Each row of a before or after table is a point. The points were changed in one or more steps. Then noise was added and the rows were shuffled. The steps act on columns, c1 being the first. Name the steps. A step turns or swaps two columns, mirrors them in a line or flattens them onto one, adds a multiple of one to another, or multiplies or shifts one. Angles are multiples of 10 degrees, from the lower column toward the higher: turns from -170 to 170, lines from 10 to 170 but not 90. Use the fewest steps. Two steps may share a column if one is a turn and the other turns, adds or multiplies; they go together, in the order done. Otherwise the lowest column goes first.

Before (12 x 3):
array([[-0.58,  0.05, -0.66],
       [-0.46,  0.46,  0.32],
       [-0.06, -0.38, -0.06],
       [-0.37,  0.07,  0.56],
       [-0.18,  0.28,  0.55],
       [-0.04,  0.25, -0.45],
       [-0.27, -0.51, -0.16],
       [-0.43,  0.18,  0.29],
       [-0.21, -0.51, -0.14],
       [ 0.12, -0.53,  0.03],
       [-0.24,  0.40,  0.23],
       [ 0.34, -0.40, -0.13]])
After (12 x 3):
array([[ 0.00,  0.40, -0.42],
       [-0.44,  0.76,  0.35],
       [-0.20, -0.82, -0.14],
       [-0.27, -0.80, -0.16],
       [-0.38,  0.10,  0.54],
       [-0.03, -0.64, -0.06],
       [-0.24,  0.60,  0.23],
       [ 0.32, -0.66, -0.14],
       [ 0.11, -0.83,  0.03],
       [-0.39,  0.30,  0.28],
       [-0.18,  0.46,  0.55],
       [-0.59,  0.03, -0.69]])
Steps: multiply c2 by 1.6

Before (11 x 6):
array([[ 0.04,  0.26, -0.56,  0.12, -0.06, -0.19],
       [ 0.63, -0.14, -0.21, -0.15,  0.07,  0.13],
       [-0.38,  0.08,  0.50,  0.00, -0.81,  0.16],
       [ 0.45, -0.32,  0.28, -0.21, -0.18,  0.47],
       [-0.55,  0.16, -0.06,  0.88, -0.03, -0.18],
       [-0.48, -0.33,  0.13,  1.05, -0.24,  0.44],
       [-0.27,  0.28, -0.70, -0.21,  0.59,  0.49],
       [ 0.30, -0.44,  0.14,  0.11, -0.20,  0.13],
       [-0.62, -0.47,  0.61, -0.37, -0.22,  0.25],
       [-0.53, -0.05, -0.51,  0.63, -0.77,  0.41],
       [-0.90, -0.17, -0.44, -0.10,  0.15,  0.39]])
After (11 x 6):
array([[ 0.26, -0.33,  0.18,  0.26,  0.17,  0.52],
       [-0.67,  0.08,  0.12, -0.11, -0.36,  0.31],
       [-0.76, -0.03,  0.07,  0.74, -0.41,  0.18],
       [-0.62, -0.15,  0.08,  0.14, -0.34,  0.20],
       [-0.02,  0.28, -0.12, -0.27,  0.00, -0.35],
       [-0.55, -0.48,  0.14,  0.34, -0.34,  0.41],
       [ 0.06,  0.28,  0.12, -0.63,  0.02,  0.20],
       [-0.42,  0.15, -0.05,  0.63, -0.24, -0.19],
       [-0.47, -0.32,  0.15,  1.53, -0.26,  0.45],
       [ 0.50, -0.17,  0.03,  0.04,  0.33,  0.05],
       [ 0.11, -0.42,  0.07,  0.78,  0.11,  0.15]])
Steps: flatten c1 and c5 onto the line at 30 degrees; add -1.5 times c2 to c4; flatten c3 and c6 onto the line at 70 degrees

Before (11 x 11):
array([[ 0.34, -0.19,  0.21,  0.53,  0.15, -0.28, -0.49,  0.06,  0.37,
        -0.36,  1.14],
       [ 0.19, -0.16, -0.18, -0.16,  0.09, -0.01, -0.23, -0.62, -0.33,
         0.05,  0.19],
       [ 0.08,  0.27, -0.07,  0.09, -0.28,  0.44,  0.21, -0.44, -0.20,
         0.88,  0.02],
       [-0.05, -0.79, -0.08, -0.71, -0.28, -0.07, -0.10, -0.27,  0.35,
         0.00,  0.85],
       [-0.11,  0.15,  0.41,  0.15, -0.27,  0.42,  0.03, -1.10,  0.03,
         0.37,  0.40],
       [ 0.06, -1.17,  0.28,  0.11, -0.31, -0.03,  0.15, -0.37, -0.18,
         0.07,  0.20],
       [-0.20,  0.23,  0.63, -0.16,  0.56,  0.17,  0.34,  0.47,  0.12,
         0.12,  0.64],
       [-0.47,  0.10, -0.59,  0.36, -0.57,  0.19, -0.63, -0.54, -0.48,
         0.20,  0.13],
       [ 0.33, -0.19, -0.26,  0.42,  0.07, -0.04,  0.62, -0.20, -0.36,
        -0.25,  0.77],
       [-0.74, -0.22, -0.37, -0.17,  0.05, -0.33, -0.35, -0.24, -0.13,
         0.76,  0.20],
       [-0.23, -0.39, -0.53,  0.94, -0.26,  0.17,  0.39, -0.24,  0.15,
        -0.12, -0.41]])
After (11 x 11):
array([[ 0.08, -0.29, -0.35,  0.09,  0.27, -0.27,  0.23, -0.78, -0.19,
        -0.60,  0.01],
       [-0.19,  0.56, -0.48, -0.17,  0.23,  0.47,  0.35, -0.23,  0.12,
         0.45,  0.66],
       [-0.06, -0.27,  0.10, -0.68, -0.78, -0.04, -0.08,  0.07,  0.37,
        -0.25,  0.85],
       [-0.47, -0.56,  0.11,  0.36,  0.10, -0.59, -0.61, -0.11, -0.46,
        -0.58,  0.12],
       [ 0.33,  0.10,  0.16,  0.43, -0.19, -0.22,  0.62,  0.26, -0.36,
        -0.16,  0.75],
       [-0.14, -0.28, -0.56,  0.14,  0.15,  0.17,  0.03, -0.16,  0.02,
        -1.18,  0.40],
       [ 0.08, -0.32, -0.13,  0.13, -1.17,  0.27,  0.16, -0.02, -0.18,
        -0.36,  0.18],
       [ 0.34,  0.16,  0.12,  0.53, -0.18,  0.30, -0.49,  0.33,  0.36,
         0.11,  1.17],
       [-0.22, -0.27,  0.09,  0.93, -0.39, -0.55,  0.39,  0.16,  0.15,
        -0.22, -0.40],
       [-0.75,  0.04,  0.47, -0.17, -0.20, -0.16, -0.33, -0.67, -0.13,
        -0.35,  0.21],
       [ 0.19,  0.11,  0.10, -0.14, -0.18, -0.16, -0.25,  0.06, -0.32,
        -0.61,  0.19]])
Steps: swap c2 and c5; turn c3 and c6 by 120 degrees; turn c8 and c10 by 100 degrees

Before (8 x 14):
array([[ 0.33, -0.57,  0.49,  0.04, -0.38, -0.15, -0.24,  0.05, -0.06,
         0.15,  0.32, -0.07,  0.53, -0.80],
       [-0.06, -0.69,  1.29, -0.05, -0.17, -0.05,  0.08, -0.59, -0.01,
         0.36,  0.28, -0.46,  0.70, -0.16],
       [ 0.25,  0.31, -0.19, -0.27, -0.11, -0.19, -0.21, -0.07,  0.10,
         1.07,  0.07,  0.58,  0.13, -0.44],
       [ 0.02,  0.23,  0.12, -0.53,  0.02, -0.07,  0.20,  0.55, -0.31,
        -0.32,  0.20,  0.97, -0.18,  0.39],
       [ 0.21,  0.37,  0.14, -0.47,  0.11,  0.25, -0.06,  0.14,  0.10,
        -0.48, -0.28,  0.49, -0.17, -0.03],
       [-0.06,  0.31, -0.08, -0.11, -0.21,  0.12,  0.74,  0.64,  0.03,
        -0.37,  0.27,  0.16, -0.12,  0.00],
       [ 0.08, -0.10, -0.80, -0.08, -0.88, -0.12,  0.27,  0.17, -0.01,
        -0.73,  0.26,  0.31, -0.31,  0.27],
       [ 0.43, -0.81,  0.55,  0.01, -0.27, -0.04, -0.48,  0.19,  0.20,
         0.53, -0.26, -0.41,  0.45, -0.13]])
After (8 x 14):
array([[-0.25, -0.12, -0.07,  0.07, -0.05,  0.13,  0.75,  0.65, -0.31,
        -0.40,  0.30,  0.15, -0.17, -0.29],
       [-0.73,  0.26, -0.79, -0.03, -0.48, -0.11,  0.28,  0.16, -1.33,
        -0.76,  0.27,  0.32, -0.32,  0.04],
       [-0.01,  0.16,  0.54,  0.12, -0.49, -0.04, -0.49,  0.18, -0.20,
         0.55, -0.26, -0.39,  0.36,  0.80],
       [-0.16,  0.10,  1.31,  0.32, -0.03, -0.06,  0.10, -0.58, -0.27,
         0.37,  0.31, -0.46,  0.62,  0.67],
       [ 0.03,  0.27,  0.10,  0.44, -0.02, -0.07,  0.21,  0.56, -0.30,
        -0.31,  0.21,  0.95, -0.36, -0.36],
       [ 0.00, -0.55, -0.22,  0.31, -0.28, -0.20, -0.20, -0.09, -0.07,
         1.06,  0.08,  0.56,  0.05, -0.11],
       [-0.16, -0.55,  0.52,  0.14, -0.48, -0.14, -0.24,  0.06, -0.63,
         0.13,  0.30, -0.07,  0.53,  0.82],
       [ 0.22, -0.17,  0.14,  0.41, -0.15,  0.26, -0.05,  0.15,  0.27,
        -0.44, -0.29,  0.48, -0.31, -0.31]])
Steps: add 1.5 times c5 to c9; turn c1 and c5 by -60 degrees; turn c2 and c14 by -110 degrees; mirror c4 and c13 in the line at 80 degrees

Before (13 x 20):
array([[-0.50,  0.33,  0.60,  0.40, -0.92, -0.45,  0.00,  0.31,  0.32,
         0.15, -0.03, -0.24, -0.14, -0.14, -0.03, -0.47, -0.04,  0.56,
        -0.43, -0.20],
       [-0.10,  0.31, -0.18,  0.15, -0.75,  0.07,  0.16,  0.40, -0.22,
         0.00,  0.11,  0.00, -0.36, -0.32,  0.16,  0.10, -0.26, -0.25,
         0.19, -0.61],
       [-0.55, -0.02,  0.26,  0.17,  0.08,  0.81, -0.01,  0.03, -0.59,
        -0.31, -0.18,  0.45, -0.44,  0.06, -0.37,  0.44,  0.45,  0.33,
         0.49,  0.02],
       [-0.13,  0.59,  0.28, -0.19,  0.05,  0.06, -0.33, -0.23,  0.14,
        -0.03,  0.19, -0.32, -0.31, -0.65, -0.11,  0.18,  0.22, -0.21,
        -0.07,  0.48],
       [ 0.06,  0.29,  0.15, -0.15,  0.13, -0.15,  0.04, -0.05,  0.42,
         0.07,  0.64,  0.09,  0.16, -0.30, -0.01,  0.17, -0.25, -0.29,
        -0.36, -0.25],
       [ 0.04, -0.18,  0.57,  0.62, -0.64, -0.13,  0.04,  0.15, -0.39,
         0.13, -0.42,  0.07,  0.09, -0.08,  0.27,  0.19, -0.70,  0.07,
         0.61, -0.18],
       [ 0.57,  0.39,  0.27, -0.30,  0.17, -0.21, -0.20, -0.35, -0.26,
        -0.04, -0.12, -0.38,  0.28, -0.13,  0.03,  0.71,  0.11,  0.20,
        -0.67, -0.57],
       [ 0.51,  0.14, -0.06, -0.58, -0.32, -0.53,  0.50,  0.11,  0.14,
         0.16, -0.27,  0.18, -0.12,  0.41, -0.14,  0.56, -0.22, -0.73,
         0.02, -0.01],
       [-0.35,  0.19, -0.17,  0.05, -0.35, -0.43, -0.18, -0.03,  0.20,
        -0.02,  0.40,  0.62, -0.44, -0.49,  0.08, -0.08,  0.14, -0.30,
         0.26, -0.53],
       [ 0.07,  0.18, -0.20, -0.04, -0.08,  0.45, -0.46,  0.57, -0.21,
         0.02, -0.16,  0.24,  0.00,  0.18, -0.18,  0.05, -0.28, -0.23,
        -0.37,  0.42],
       [-0.28, -0.27,  0.26,  0.38, -0.19,  0.26, -0.06, -0.20, -0.52,
        -0.25, -0.04,  0.37,  0.51, -0.29, -0.31,  0.23, -0.14, -0.63,
         0.26,  0.50],
       [ 0.35, -0.45, -0.09,  0.22, -0.47, -0.51,  0.14, -0.29,  0.37,
         0.20, -0.38, -0.44, -0.34, -0.21, -0.17,  0.62, -0.45,  0.29,
         0.00, -0.30],
       [ 0.14, -0.12,  0.42,  0.56, -0.34,  0.29,  0.01,  0.39,  0.17,
         0.28,  0.53,  0.35,  0.43, -0.42,  0.43, -0.15,  0.29, -0.16,
        -0.07,  0.33]])
After (13 x 20):
array([[ 0.14, -0.12, -1.63, -0.62, -0.02,  0.29,  0.01, -0.27,  0.19,
         0.29,  0.54,  0.33,  0.44, -0.42,  0.45, -0.15,  0.27, -0.16,
        -0.07,  0.66],
       [ 0.57,  0.39, -0.31,  0.36, -0.32, -0.21, -0.20,  0.29, -0.24,
        -0.02, -0.13, -0.39,  0.28, -0.13,  0.02,  0.72,  0.12,  0.19,
        -0.67, -1.15],
       [ 0.05, -0.18, -2.54, -0.65,  0.12, -0.12,  0.02, -0.04, -0.39,
         0.13, -0.41,  0.08,  0.09, -0.07,  0.28,  0.19, -0.70,  0.05,
         0.62, -0.34],
       [-0.35,  0.19, -0.26, -0.06,  0.38, -0.43, -0.18,  0.03,  0.19,
        -0.03,  0.37,  0.63, -0.44, -0.48,  0.09, -0.07,  0.14, -0.29,
         0.25, -1.06],
       [-0.28, -0.27, -0.96, -0.35, -0.03,  0.25, -0.06,  0.25, -0.51,
        -0.26, -0.04,  0.37,  0.51, -0.29, -0.31,  0.25, -0.14, -0.63,
         0.25,  1.02],
       [-0.51,  0.35, -3.14, -0.44,  0.31, -0.45,  0.00, -0.25,  0.30,
         0.15, -0.02, -0.23, -0.14, -0.14, -0.05, -0.48, -0.03,  0.56,
        -0.42, -0.41],
       [ 0.08,  0.19,  0.29, -0.07,  0.18,  0.46, -0.45, -0.57, -0.20,
         0.03, -0.16,  0.23, -0.01,  0.18, -0.18,  0.05, -0.28, -0.22,
        -0.39,  0.83],
       [-0.15,  0.59, -0.55,  0.20, -0.23,  0.06, -0.32,  0.19,  0.15,
        -0.03,  0.20, -0.32, -0.31, -0.64, -0.10,  0.20,  0.21, -0.22,
        -0.07,  0.96],
       [ 0.51,  0.16, -0.48,  0.56,  0.29, -0.53,  0.49, -0.22,  0.15,
         0.17, -0.28,  0.18, -0.12,  0.40, -0.15,  0.58, -0.22, -0.75,
         0.03, -0.02],
       [ 0.07,  0.29, -0.10,  0.16, -0.21, -0.16,  0.03,  0.03,  0.40,
         0.07,  0.65,  0.08,  0.17, -0.30, -0.01,  0.17, -0.24, -0.29,
        -0.37, -0.51],
       [ 0.36, -0.46, -0.72, -0.18,  0.41, -0.50,  0.14,  0.31,  0.37,
         0.19, -0.38, -0.46, -0.34, -0.24, -0.17,  0.64, -0.44,  0.29,
        -0.02, -0.61],
       [-0.12,  0.33, -1.03, -0.21,  0.69,  0.07,  0.16, -0.37, -0.22,
         0.02,  0.12, -0.01, -0.35, -0.31,  0.15,  0.08, -0.26, -0.25,
         0.20, -1.22],
       [-0.56, -0.02, -0.45, -0.16, -0.23,  0.82,  0.02, -0.01, -0.58,
        -0.32, -0.18,  0.44, -0.43,  0.06, -0.38,  0.44,  0.43,  0.31,
         0.48,  0.04]])
Steps: turn c3 and c5 by -140 degrees; multiply c3 by 3; turn c4 and c8 by 170 degrees; multiply c20 by 2

Before (11 x 48):
array([[ 0.04,  0.17, -0.60, -0.54,  0.09, -0.39,  0.10,  0.11,  0.57,
         0.11, -0.44, -0.28,  0.31,  0.30, -0.04,  0.26, -0.08,  0.82,
         0.45, -0.49,  0.56, -0.43, -0.78,  0.72,  0.71,  0.27, -0.40,
        -0.55, -0.89, -0.18,  0.42,  0.01,  0.48, -0.23, -0.62, -0.12,
        -0.03, -0.13,  0.11, -0.72,  0.24,  0.27,  0.36, -0.37, -0.11,
         0.03,  0.12, -0.52],
       [-0.36,  0.34, -0.42,  0.15, -0.28,  0.55, -0.48, -0.82,  0.53,
        -0.31,  0.68, -1.09,  0.41,  0.24, -0.01, -0.58,  0.05, -0.36,
        -0.35, -0.11, -0.57, -0.18, -0.49,  0.62, -0.48, -0.38,  0.31,
         0.56,  0.07, -0.35, -0.07, -0.73, -0.43,  0.41, -0.15,  0.62,
        -0.45, -0.40, -0.09,  0.38,  0.10,  0.56,  0.52,  0.36, -0.09,
         0.45,  0.27, -0.78],
       [-0.21, -0.61, -0.63, -0.89, -0.26,  0.76, -0.23, -0.25,  0.20,
         0.42,  0.22,  0.01, -0.66, -0.46,  0.25,  0.24,  0.41,  0.31,
        -0.22, -0.11, -0.39, -0.60, -0.30, -0.22, -0.46, -0.71, -0.09,
         0.34,  0.24, -0.52, -0.40, -0.13, -0.04,  0.01, -0.49,  0.00,
        -0.55, -0.57, -0.47,  0.33, -0.48, -0.27,  0.43, -0.59,  0.83,
        -0.50, -0.33, -0.40],
       [ 0.01, -0.41, -0.18, -0.07,  0.08, -0.26, -0.13, -0.80, -0.14,
        -0.33,  0.18, -0.72, -0.15, -0.06,  0.27,  0.19, -0.09,  0.17,
         0.11,  0.47, -0.23, -0.49,  0.06,  0.75,  0.08, -0.19, -0.39,
        -0.52,  0.00,  0.15,  0.48,  0.16, -0.47,  0.24, -0.03,  0.09,
         0.51,  0.12, -0.40,  0.41, -0.47, -0.23, -0.03, -0.55,  0.11,
        -0.05,  0.16,  0.02],
       [ 0.12, -0.61,  0.12, -0.72, -0.34,  0.02,  0.33, -0.03,  0.72,
         0.31, -0.01, -0.80, -0.35, -0.13,  0.42,  0.06,  0.62,  0.74,
        -0.14,  0.58,  0.54,  0.17, -0.07,  0.26,  0.65, -0.13, -0.16,
        -0.34, -0.68,  0.04, -0.20, -0.45,  0.53,  0.22,  0.10, -0.39,
        -0.17, -0.50,  0.36, -0.51,  0.22,  0.18,  0.29,  0.28, -0.43,
         0.30, -0.26, -0.85],
       [-0.48, -0.35,  0.19,  0.14,  0.43,  0.02, -0.07, -0.06,  0.06,
        -0.02,  0.69,  0.06,  0.00, -0.57,  0.56, -0.64, -0.49,  0.01,
         0.76,  0.56, -0.05, -0.11, -0.29, -0.38,  0.44,  0.23, -0.17,
        -0.48, -0.64,  0.16,  0.08, -0.32,  0.38, -0.04,  0.13, -0.38,
         0.59, -0.67,  0.25, -0.47,  0.33,  0.32,  0.13,  0.50,  0.17,
         0.41, -0.38,  0.01],
       [-0.54,  0.45,  0.06,  0.09, -0.20,  0.19,  0.06, -0.23, -0.29,
        -0.35,  0.40, -0.03, -0.35,  0.64,  0.46,  0.16,  0.56,  0.50,
         0.72, -0.43, -0.34, -0.58, -0.03,  0.63, -0.11,  0.06,  0.24,
         0.48, -0.56,  0.55, -0.26,  0.48,  0.51, -0.47, -0.11, -0.19,
        -0.05, -0.10, -0.61, -0.20, -0.16, -0.54,  0.54, -0.32,  0.03,
         0.07,  0.26,  0.27],
       [-0.62,  0.35,  0.32, -0.29, -0.24, -0.06, -0.26,  0.00,  0.10,
        -0.63,  0.10, -0.59, -0.42,  0.61, -0.21,  0.42,  0.19, -0.31,
        -0.25,  0.26,  0.14, -0.05, -0.25,  0.30,  0.45,  0.37, -0.05,
         0.39, -0.19,  0.56,  0.16, -0.64,  0.17, -0.24, -0.57,  0.07,
         0.69, -0.24,  0.39,  0.16, -0.43,  0.46, -0.04, -0.12, -0.17,
         0.11, -0.10,  0.30],
       [ 0.17, -0.68,  0.49, -0.21, -0.36,  0.49,  0.44, -0.84, -0.18,
        -0.72,  0.07, -0.11,  0.19, -0.48, -0.17, -0.15, -0.63, -0.20,
         0.02,  0.50,  0.39,  0.28,  0.03, -0.12,  0.58, -0.09, -0.34,
        -0.49, -0.26,  0.10, -0.09, -0.14,  0.23, -0.26, -0.46,  0.05,
         0.54, -0.34, -0.53,  0.41,  0.69, -0.44, -0.38,  0.52,  0.70,
         0.15,  0.36, -0.07],
       [-0.13, -0.44, -0.73, -0.48,  0.37, -0.27, -0.50,  0.09,  0.43,
         0.01, -0.39, -0.14,  0.17,  0.50,  0.28,  0.15, -0.46, -0.09,
         0.22,  0.79, -0.43,  0.63, -0.30, -0.36,  0.11, -0.27,  0.74,
         0.44,  0.03,  0.16,  0.48,  0.45,  0.27,  0.41, -0.32,  0.53,
         0.20, -0.99,  0.33, -0.18,  0.51,  0.51, -0.48, -0.18,  0.37,
        -0.37, -0.02,  0.27],
       [ 0.14, -0.41,  0.13, -0.47,  0.56, -0.20,  0.09, -0.50,  0.47,
         0.34, -0.34, -0.22, -0.03,  0.02, -0.52,  0.47,  0.46,  0.75,
         0.57,  0.60, -0.03, -0.52, -0.69, -0.36,  0.57, -0.48, -0.07,
        -0.08,  0.26,  0.20, -0.58, -0.79, -0.59, -0.33,  0.16, -0.37,
         0.06, -0.33,  0.24, -0.64,  0.26,  0.18, -0.30,  0.49, -0.40,
        -0.17,  0.04, -0.69]])
After (11 x 48):
array([[-0.51,  0.13,  0.19,  0.21,  0.48,  0.34, -0.07, -0.09,  0.05,
        -0.01,  0.07,  0.10,  0.02,  0.20,  0.21, -0.61, -0.54,  0.05,
         0.76,  0.60, -0.03, -0.13, -0.33, -0.37,  0.45,  0.20, -0.16,
        -0.49, -0.62,  0.13, -0.37, -0.35, -0.57, -0.03,  0.14, -0.40,
         0.62, -0.68,  0.57, -0.46,  0.36,  0.27,  0.12,  0.51,  0.76,
         0.35, -0.51, -0.01],
       [ 0.09,  0.23,  0.14, -0.72, -0.35,  0.53,  0.37, -0.02,  0.75,
         0.36,  0.36, -0.84, -0.32, -0.21,  0.34,  0.06,  0.65,  0.74,
        -0.11,  0.59,  0.53,  0.14, -0.12,  0.26,  0.65, -0.19, -0.16,
        -0.35, -0.69,  0.06, -0.02, -0.45, -0.51,  0.19,  0.08, -0.39,
        -0.25, -0.49,  0.45, -0.53,  0.22,  0.18,  0.32,  0.29, -0.19,
         0.33, -0.13, -0.78],
       [-0.14, -0.12, -0.76, -0.47,  0.34,  0.54, -0.48,  0.05,  0.43,
        -0.01, -0.46, -0.25,  0.21,  0.25,  0.33,  0.16, -0.44, -0.06,
         0.19,  0.78, -0.45,  0.61, -0.34, -0.37,  0.07, -0.28,  0.80,
         0.45,  0.03,  0.19,  0.69,  0.43, -0.05,  0.44, -0.34,  0.52,
         0.20, -1.03,  0.31, -0.16,  0.48,  0.52, -0.46, -0.17, -0.24,
        -0.32, -0.13,  0.22],
       [ 0.02, -0.09, -0.21, -0.04,  0.11,  0.46, -0.13, -0.76, -0.11,
        -0.35, -0.07, -0.90, -0.12,  0.47, -0.41,  0.19, -0.08,  0.14,
         0.08,  0.45, -0.20, -0.48,  0.09,  0.75,  0.07, -0.14, -0.39,
        -0.52, -0.07,  0.11, -0.02,  0.13,  0.40,  0.24, -0.05,  0.11,
         0.49,  0.13,  0.27,  0.34, -0.45, -0.23,  0.00, -0.52,  0.20,
        -0.02,  0.11,  0.05],
       [-0.54,  0.01,  0.06,  0.07, -0.20, -0.47,  0.05, -0.22, -0.28,
        -0.33,  0.10,  0.06, -0.36, -0.53, -0.60,  0.17,  0.55,  0.54,
         0.71, -0.51, -0.30, -0.64, -0.08,  0.65, -0.16,  0.06,  0.21,
         0.45, -0.56,  0.60,  0.65,  0.44, -0.27, -0.46, -0.11, -0.22,
         0.00, -0.14,  0.47, -0.19, -0.15, -0.59,  0.58, -0.28,  0.34,
         0.11,  0.30,  0.27],
       [-0.63, -0.13,  0.31, -0.32, -0.17, -0.32, -0.26,  0.03,  0.09,
        -0.65,  0.22, -0.63, -0.41, -0.08,  0.40,  0.42,  0.21, -0.30,
        -0.25,  0.30,  0.17, -0.04, -0.23,  0.32,  0.49,  0.36, -0.06,
         0.37, -0.17,  0.59,  0.65, -0.61,  0.07, -0.30, -0.56,  0.01,
         0.74, -0.25, -0.20,  0.19, -0.38,  0.45, -0.02, -0.14,  0.10,
         0.10, -0.04,  0.32],
       [-0.28,  0.93, -0.64, -0.90, -0.25,  0.32, -0.19, -0.29,  0.21,
         0.45, -0.69,  0.40, -0.61, -0.23, -0.47,  0.26,  0.43,  0.33,
        -0.18, -0.15, -0.41, -0.62, -0.32, -0.23, -0.43, -0.76, -0.12,
         0.31,  0.18, -0.51, -0.55, -0.09, -0.13,  0.02, -0.59,  0.00,
        -0.56, -0.59,  0.22,  0.34, -0.48, -0.23,  0.45, -0.58,  0.47,
        -0.53, -0.28, -0.38],
       [ 0.14,  0.69,  0.47, -0.21, -0.33,  0.51,  0.45, -0.81, -0.19,
        -0.70, -0.63,  0.11,  0.18,  0.03, -0.56, -0.14, -0.60, -0.25,
         0.02,  0.51,  0.38,  0.34,  0.01, -0.15,  0.59, -0.14, -0.35,
        -0.52, -0.21,  0.16, -0.36, -0.17, -0.38, -0.30, -0.46,  0.06,
         0.56, -0.34, -0.20,  0.42,  0.72, -0.46, -0.36,  0.54,  0.31,
         0.10,  0.45, -0.07],
       [ 0.03, -0.44, -0.64, -0.58,  0.13, -0.05,  0.10,  0.05,  0.58,
         0.09, -0.04, -0.47,  0.29,  0.28,  0.14,  0.27, -0.08,  0.87,
         0.46, -0.49,  0.51, -0.39, -0.74,  0.75,  0.69,  0.27, -0.45,
        -0.54, -0.95, -0.18,  0.51,  0.05, -0.33, -0.31, -0.63, -0.12,
        -0.07, -0.17, -0.04, -0.73,  0.22,  0.29,  0.31, -0.42, -0.43,
         0.02,  0.16, -0.55],
       [-0.33,  0.40, -0.47,  0.14, -0.26, -0.50, -0.47, -0.81,  0.58,
        -0.32,  0.33, -0.82,  0.43, -0.09, -0.09, -0.66,  0.09, -0.40,
        -0.36, -0.11, -0.58, -0.18, -0.50,  0.63, -0.48, -0.37,  0.25,
         0.58,  0.10, -0.35,  0.04, -0.72,  0.52,  0.41, -0.14,  0.59,
        -0.45, -0.38, -0.08,  0.42,  0.13,  0.50,  0.50,  0.45,  0.59,
         0.47,  0.38, -0.82],
       [ 0.12, -0.11,  0.16, -0.46,  0.58,  0.52,  0.10, -0.46,  0.45,
         0.34,  0.29, -0.33,  0.00, -0.49,  0.27,  0.43,  0.40,  0.75,
         0.55,  0.61, -0.07, -0.50, -0.69, -0.38,  0.57, -0.45, -0.02,
        -0.12,  0.28,  0.20, -0.37, -0.82,  0.56, -0.35,  0.12, -0.34,
         0.11, -0.35, -0.56, -0.60,  0.28,  0.18, -0.28,  0.51, -0.43,
        -0.19, -0.09, -0.70]])
Steps: add 0.5 times c6 to c12; turn c2 and c6 by -110 degrees; add -0.3 times c5 to c47; turn c11 and c45 by 70 degrees; turn c14 and c33 by 160 degrees; turn c14 and c31 by -70 degrees; swap c15 and c39
